Rows are points. Two turns around zero, p and q, are shown by what they do to some points. Where does a point land after both, in the order given? Backwards means that the second turn is done in reverse. Each puzzle has new turns, and all numbers are rounded.

Turn p:
|  48 | -57 | => |  59 | -46 |
| 23 | 29 | => | 16 | 33 |
| -36 |  11 | => | -38 |   3 |
| -35 |  16 | => | -38 |   8 |
Turn q:
| -40 | -64 | => | -70 | -28 |
| 26 |  4 | => |  23 | -12 |
| -7 |  4 | => | -3 |  7 |
| 21 | 56 | => | 50 | 33 |
Where do these land?
p, then q: | -63 |  20 | => | -49 |  44 |
p, then q: |  17 | -26 | => |   5 | -31 |
p, then q: | -18 |  14 | => | -11 |  20 |
p, then q: | 63 | -8 | => |  54 | -33 |

Turn p:
|  35 | -30 | -33 |  61 | => |  39 | -20 | -37 |  61 |
| -51 |   1 | -57 |  -9 | => | -56 |  -9 | -51 |  -6 |
| -30 |  15 |  -3 |  -9 | => | -33 |   9 |   0 |  -8 |
|   5 |  26 | -11 |   8 | => |   0 |  27 | -12 |   6 |
|  -5 | -35 |  59 |  19 | => |   7 | -32 |  59 |  22 |
|  45 |  23 |  44 | -70 | => |  41 |  25 |  40 | -74 |
Turn q:
|  56 | -39 | -44 | -76 | => |  47 | -49 | -24 | -84 |
| -36 |  46 |  26 |  21 | => | -36 |  48 |  17 |  24 |
| -5 |  8 | 47 | 35 | => |  2 | 19 | 37 | 42 |
| -46 | -12 |   0 |   6 | => | -43 | -15 |   4 |  14 |
|  31 |  -3 | -30 |  14 | => |  30 |  -4 | -34 |   4 |
Where do these land?
q, then p: | -40 |  -9 |  12 |  32 | => | -29 |  -8 |  12 |  43 |
q, then p backwards: |  -7 | -19 | -23 |   2 | => |  -8 | -21 | -21 |  -1 |
q, then p backwards: | -11 | -24 | -33 | -48 | => | -16 | -29 | -20 | -51 |
p, then q: |  82 |   4 | -57 |  23 | => |  69 |  14 | -74 |  -9 |
q, then p backwards: |  -5 |  39 |   9 | -25 | => |  -5 |  39 |   9 | -24 |
q, then p: | -20 |   9 |  91 |  15 | => | -5 | 27 | 85 | 33 |
